Each point is reached from the start by the listed moves, each made once or not at all, plus a little noise. Say if it took an odd or an even number of moves. Then give how often each move was made.

Moves:
(1): [ 3.32  1.42 -1.11  0.65  0.35 -1.67]
(2): [ 0.89  2.12 -2.52  1.60 -0.19 -0.53]
(3): [ 3.44  1.43  0.95  2.33 -1.48  1.52]
Start: [-1.59 -2.10  0.88 -1.74 -1.54  1.51]
Points:
[ 2.68  1.43 -2.73  0.57 -1.46 -0.85] => even (1, 1, 0)
[-1.61 -2.06  0.85 -1.77 -1.60  1.58] => even (0, 0, 0)
[-0.65  0.02 -1.52 -0.17 -1.81  1.08] => odd (0, 1, 0)

Moves:
(1): [ 1.21  0.61 -1.02  0.64 -0.01 -0.96  0.93  1.11]
(2): [-2.49 -0.85 -1.26  1.55 -0.15 -0.04  2.20 -0.16]
(3): [ 0.85  0.57 -0.01  0.43  0.14 -0.69 -0.60 -1.63]
(4): [ 0.24 -0.96  1.28  1.77  0.31  0.53 -0.25  1.05]
(5): [-0.51 -2.68 -0.70  0.54  1.98 -0.40 -0.20 -0.65]
(6): [ 0.39 -1.19  0.34  0.39 -0.81  1.02  0.62 -1.03]
(7): [ 0.05 -0.05  1.05 -0.41  1.22 -0.57  1.07  0.63]
(8): [ 0.39  0.79 -0.07  0.45  2.00  2.44  0.49 -0.24]
Start: [ 0.30 -0.54 -1.45  0.81 -0.42 -0.19  0.02 -0.69]
Points:
[-1.25 -5.77 -0.81  5.12  2.26 -0.38  2.84 -2.55] => even (0, 1, 1, 1, 1, 1, 1, 0)
[-1.49 -4.57 -1.13  4.64  3.22 -1.33  2.24 -1.56] => odd (0, 1, 1, 1, 1, 0, 1, 0)
[ 0.14 -1.32 -3.41  3.67 -1.32 -0.91  3.26 -2.29] => even (1, 1, 1, 0, 0, 1, 0, 0)
[-2.33 -1.43 -2.60  2.39 -0.73 -0.29  2.29 -0.83] => odd (0, 1, 0, 0, 0, 0, 0, 0)
[ 1.01 -3.52 -0.90  3.41  2.04 -0.59 -0.97 -1.94] => odd (0, 0, 1, 1, 1, 0, 0, 0)
[ 0.43 -0.54 -0.34  0.42  0.70 -0.90  1.09 -0.10] => odd (0, 0, 0, 0, 0, 0, 1, 0)

Moves:
(1): [-0.14 -1.46 -0.66 -0.85 -0.06 -0.54  0.82  0.15  0.51  0.02  0.47  0.82
  0.33  1.83]
(2): [-0.19  0.21 -1.19 -0.25 -1.07 -1.28  0.19 -0.31 -0.14 -0.13 -0.39  0.94
  1.41 -0.95]
(3): [-1.31  0.43 -0.58 -0.92 -1.50 -0.83  0.28 -0.34  1.24 -1.79  0.71 -0.94
 -0.43  0.18]
(4): [-1.84  1.37  1.11  0.08 -0.73 -0.36 -0.29 -0.45 -0.33 -0.38 -0.09  0.04
 -1.27  0.56]
(5): [-0.70  0.42  0.82 -1.41 -0.86 -2.31 -0.33 -0.43 -1.58  1.08  1.45  1.03
  1.26 -1.77]
(6): [ 0.88 -0.19  0.82  0.75 -1.18 -0.87 -0.36  1.95  0.02 -1.29  0.84  0.49
  0.37 -0.28]
(7): [-0.14 -0.14 -1.24  1.02 -0.85 -0.44  0.73 -0.30  2.17  1.06 -2.55  0.71
 -1.86 -0.40]
(8): [-1.46  0.60 -0.26 -1.54 -1.70  0.38 -0.38 -0.70  0.25 -0.89 -0.02  0.28
 -0.38  0.02]
(9): [ 1.25  0.95 -0.04 -0.35  0.12 -0.79 -1.22  0.81 -0.44 -0.80  2.46  0.19
  0.45  0.32]
(10): [-0.50  0.07 -1.57  0.44  0.96 -0.26 -0.19  1.36  0.85 -0.06  0.49  0.22
  0.95  0.03]
(11): [-0.44  0.85 -0.61 -0.75  0.08 -1.75 -0.47 -0.66  0.23  0.81 -1.17  2.43
  0.17 -1.43]
Start: [ 0.24  0.53 -0.09  0.72  0.02  0.12 -0.19  0.26  0.38  0.22  0.12 -0.29
  0.11  0.21]
Points:
[-0.74  0.99 -2.86  0.65 -2.93 -2.98 -0.20  2.83  2.25 -2.99  1.95  0.49
  2.25 -0.64] => even (0, 1, 1, 0, 0, 1, 0, 0, 0, 1, 0)
[-1.69  1.11 -1.06 -3.53 -4.95 -6.33 -0.83  0.14 -0.42 -0.21  1.31  5.76
  3.27 -2.28] => even (1, 1, 0, 0, 1, 1, 0, 1, 0, 0, 1)
[-1.13  1.99 -2.76  0.14 -4.86 -3.62 -0.45  0.07  2.92 -0.35 -2.92  4.35
 -0.30 -2.58] => odd (0, 1, 0, 0, 0, 1, 1, 1, 0, 0, 1)
[-1.86  0.64  0.67  0.57 -3.60 -4.24  0.42  1.07  0.87  0.83  0.00  3.00
 -1.07  0.16] => odd (1, 0, 0, 1, 1, 1, 1, 0, 0, 0, 0)
[-0.03  1.29 -2.74  1.15 -1.08 -3.95 -1.02  2.59  1.23 -0.52 -0.17  3.80
  3.15 -2.50] => even (0, 1, 0, 0, 0, 1, 0, 0, 0, 1, 1)
[-2.03  3.61 -4.25 -2.20 -3.23 -6.33 -1.91  0.05  1.63  1.24  0.27  5.42
  2.08 -4.09] => odd (0, 1, 0, 0, 1, 0, 1, 1, 1, 1, 1)
